Every row gives one point. Each copy is the shape, with its points in the same order, turned, moved and blurred by noise. Say if it was mirrored as well.

Shape, 6 rows:
+0.40,+0.00
-0.03,+0.01
-0.12,-0.02
+0.77,-0.13
+0.00,+0.22
-0.10,+0.14
Copy 1, 6 rows:
+0.44,-0.15
+0.02,-0.18
-0.07,-0.23
+0.84,-0.23
+0.03,+0.04
-0.06,-0.05
Copy 1 is: only turned
Copy 2, 6 rows:
+0.15,-0.26
-0.06,+0.03
-0.20,-0.01
+0.43,-0.71
+0.08,+0.08
-0.04,+0.17
Copy 2 is: only turned
Copy 3 (6 x 2):
+0.30,+0.13
-0.03,-0.04
-0.09,-0.11
+0.75,+0.18
-0.07,+0.17
-0.18,+0.05
Copy 3 is: only turned

Shape (10 x 4):
+0.21,-0.05,-0.18,+0.30
-0.16,+0.39,-0.61,-0.12
-0.23,+0.36,+0.22,+0.28
-0.11,-0.50,-0.02,+0.14
+0.24,-0.28,+0.07,+0.20
-0.13,-0.06,-0.12,+0.20
+0.35,-0.31,-0.07,+0.49
-0.26,+0.11,-0.12,+0.18
+0.17,-0.43,-0.29,+0.46
-0.04,-0.17,-0.11,-0.31
Copy 1:
+0.21,+0.18,+0.07,+0.07
+0.21,-0.51,-0.18,+0.43
-0.30,-0.23,+0.35,-0.08
-0.28,+0.42,-0.29,+0.03
+0.06,+0.31,-0.04,-0.21
-0.13,+0.03,-0.02,+0.15
+0.27,+0.54,+0.14,+0.03
-0.22,-0.15,+0.04,+0.16
+0.13,+0.46,-0.04,+0.23
-0.09,-0.07,-0.49,-0.10
Copy 1 is: mirrored
Copy 2, 10 rows:
-0.11,-0.03,-0.04,+0.39
-0.48,+0.62,+0.08,+0.06
+0.25,+0.27,+0.51,+0.29
-0.13,-0.44,+0.15,+0.00
+0.10,-0.28,-0.11,+0.21
-0.14,+0.02,+0.22,+0.20
-0.06,-0.37,-0.15,+0.56
-0.12,+0.13,+0.37,+0.19
-0.29,-0.41,-0.06,+0.40
-0.08,+0.04,-0.03,-0.24
Copy 2 is: only turned
Copy 3 (10 x 4):
+0.29,-0.08,+0.19,-0.33
-0.17,+0.10,-0.35,-0.75
+0.31,-0.05,-0.38,+0.06
-0.05,-0.43,+0.32,-0.05
+0.22,-0.13,+0.39,-0.06
+0.08,-0.20,-0.03,-0.19
+0.47,-0.26,+0.47,-0.25
+0.08,-0.19,-0.22,-0.21
+0.28,-0.47,+0.42,-0.39
-0.31,+0.06,+0.19,-0.16
Copy 3 is: only turned
Copy 4 (10 x 4):
+0.22,+0.25,-0.23,+0.26
-0.32,+0.67,+0.20,+0.07
-0.29,-0.19,-0.03,+0.34
+0.56,+0.04,+0.20,+0.22
+0.43,+0.01,-0.21,+0.13
+0.13,+0.13,+0.09,+0.28
+0.53,+0.16,-0.39,+0.38
-0.07,+0.13,+0.18,+0.32
+0.59,+0.32,-0.14,+0.47
+0.22,+0.17,+0.24,-0.21
Copy 4 is: mirrored

Shape (10 x 6):
-0.28,-0.18,+0.43,+0.29,+0.30,-0.08
+0.00,+0.12,-0.35,+0.29,-0.10,+0.50
-0.05,+0.20,-0.06,-0.43,+0.08,+0.51
-0.15,+0.23,-0.02,+0.00,-0.33,+0.15
-0.33,-0.43,-0.19,+0.19,-0.41,-0.13
+0.35,-0.20,+0.41,-0.06,-0.06,+0.14
+0.19,+0.14,-0.22,-0.04,+0.00,+0.36
-0.05,+0.14,+0.41,+0.06,+0.31,-0.34
+0.44,-0.17,-0.15,+0.04,-0.44,+0.09
-0.08,-0.07,-0.06,-0.46,+0.41,-0.01
Copy 1 (10 x 6):
-0.02,+0.67,-0.24,-0.30,+0.07,-0.07
+0.14,+0.17,+0.49,-0.38,+0.19,+0.58
+0.42,-0.09,+0.48,-0.38,-0.02,-0.10
+0.24,+0.01,+0.09,-0.24,-0.18,+0.41
-0.50,+0.24,+0.08,-0.25,-0.38,+0.45
+0.16,+0.43,+0.27,+0.27,-0.02,-0.12
+0.25,+0.02,+0.46,-0.16,+0.18,+0.26
+0.12,+0.33,-0.39,-0.07,+0.28,-0.17
-0.10,+0.06,+0.42,+0.32,-0.09,+0.42
-0.06,+0.00,+0.20,-0.42,+0.18,-0.45
Copy 1 is: only turned
Copy 2 (10 x 6):
-0.10,-0.26,+0.10,+0.33,-0.18,-0.49
-0.25,+0.19,+0.08,+0.18,+0.18,+0.49
-0.08,-0.41,-0.30,+0.08,+0.40,+0.45
-0.01,-0.04,-0.09,-0.12,-0.20,+0.35
-0.52,+0.31,-0.24,-0.23,-0.29,-0.15
+0.34,+0.06,-0.21,-0.03,+0.19,-0.25
-0.04,-0.02,+0.04,-0.01,+0.30,+0.39
+0.09,-0.46,+0.29,-0.09,-0.17,-0.37
+0.12,+0.43,-0.14,-0.40,+0.13,+0.08
-0.26,-0.58,-0.07,-0.23,+0.37,-0.08
Copy 2 is: only turned

Shape (13 x 8):
-0.01,+0.12,-0.03,+0.08,+0.00,+0.21,+0.29,-0.15
+0.02,+0.10,-0.12,+0.35,-0.03,+0.02,+0.05,-0.07
+0.36,+0.00,+0.32,+0.04,+0.46,+0.39,+0.03,-0.15
+0.25,+0.55,+0.48,-0.08,-0.15,-0.04,+0.26,-0.04
+0.30,-0.31,+0.31,+0.20,+0.06,-0.03,-0.26,-0.37
-0.27,+0.03,-0.24,-0.27,+0.20,-0.31,-0.06,+0.04
-0.56,+0.35,-0.03,+0.00,-0.09,+0.09,+0.21,-0.17
-0.05,+0.35,-0.66,-0.09,+0.39,+0.28,-0.21,-0.07
+0.21,-0.39,+0.07,+0.06,-0.24,+0.63,+0.21,-0.06
+0.21,-0.36,+0.07,+0.03,-0.08,-0.20,+0.44,+0.21
-0.38,+0.30,-0.16,+0.17,-0.25,-0.32,+0.81,+0.67
-0.19,-0.36,+0.18,-0.09,+0.18,+0.33,-0.16,+0.12
+0.02,-0.59,+0.07,-0.11,+0.34,+0.21,+0.27,-0.02
Copy 1, 13 rows:
+0.02,+0.01,+0.12,-0.03,+0.00,+0.00,-0.33,+0.05
-0.26,+0.09,+0.07,-0.01,-0.03,-0.19,-0.14,+0.21
+0.12,-0.07,-0.11,-0.24,-0.62,+0.12,-0.45,+0.42
+0.19,+0.12,+0.72,-0.03,-0.55,+0.04,-0.13,+0.04
-0.37,-0.19,-0.15,-0.22,-0.67,-0.28,-0.28,-0.02
+0.34,+0.24,-0.12,-0.24,-0.02,-0.49,+0.15,+0.05
+0.12,+0.58,+0.16,+0.19,+0.02,-0.26,-0.30,-0.16
+0.06,+0.44,-0.15,-0.61,+0.23,-0.25,-0.21,+0.54
-0.15,-0.25,-0.23,-0.21,-0.15,+0.42,-0.30,-0.17
+0.21,-0.47,-0.07,+0.08,-0.12,-0.03,+0.22,-0.03
+0.39,+0.14,+0.30,+0.59,+0.43,+0.02,+0.46,+0.04
+0.07,+0.13,-0.50,-0.16,-0.40,+0.12,-0.05,-0.13
+0.32,-0.33,-0.60,-0.08,-0.29,-0.02,-0.21,-0.04
Copy 1 is: mirrored
Copy 2, 13 rows:
-0.02,+0.21,-0.02,-0.09,-0.18,-0.19,+0.01,-0.15
-0.01,+0.17,+0.19,-0.19,-0.03,+0.11,-0.10,+0.13
-0.12,+0.07,-0.62,-0.41,-0.29,-0.01,-0.06,-0.03
-0.38,+0.18,-0.07,-0.43,+0.34,-0.31,+0.45,-0.15
+0.07,+0.22,-0.33,-0.45,+0.31,+0.16,-0.41,-0.09
+0.07,-0.42,+0.26,-0.10,+0.03,+0.17,+0.02,-0.35
+0.34,+0.09,+0.30,-0.05,-0.06,-0.22,+0.32,-0.32
-0.06,-0.12,+0.16,-0.01,-0.61,+0.58,+0.27,-0.21
-0.08,+0.36,-0.47,+0.33,+0.00,-0.12,-0.28,+0.10
-0.31,-0.13,+0.12,-0.06,+0.23,-0.30,-0.38,+0.05
-0.20,-0.32,+0.81,+0.12,+0.05,-0.65,+0.25,+0.26
+0.33,-0.26,-0.43,+0.06,+0.00,+0.08,-0.19,+0.08
+0.00,-0.26,-0.33,+0.04,-0.11,-0.12,-0.55,-0.06
Copy 2 is: mirrored
Copy 3:
+0.05,-0.05,-0.02,-0.25,-0.12,-0.22,+0.02,-0.17
-0.02,+0.07,-0.12,+0.05,+0.04,-0.11,-0.18,-0.10
+0.16,-0.20,-0.18,-0.65,-0.15,+0.29,-0.26,-0.13
-0.17,+0.12,-0.29,-0.65,+0.41,-0.15,+0.21,-0.24
-0.05,-0.21,-0.46,-0.06,-0.09,+0.52,-0.07,-0.25
-0.23,+0.06,+0.05,-0.02,-0.13,+0.05,+0.24,+0.49
-0.42,-0.10,-0.03,-0.16,-0.19,-0.57,+0.13,+0.06
+0.31,-0.24,+0.02,-0.08,-0.11,-0.28,-0.25,+0.64
+0.17,-0.46,+0.26,-0.13,-0.11,+0.09,-0.03,-0.59
+0.01,+0.31,+0.27,-0.08,-0.03,+0.31,+0.26,-0.34
-0.40,+0.74,+0.62,-0.09,+0.20,-0.54,+0.20,-0.11
-0.29,-0.41,+0.26,-0.21,-0.24,+0.32,-0.11,-0.01
+0.07,-0.11,+0.29,-0.23,-0.53,+0.42,+0.07,-0.16
Copy 3 is: only turned
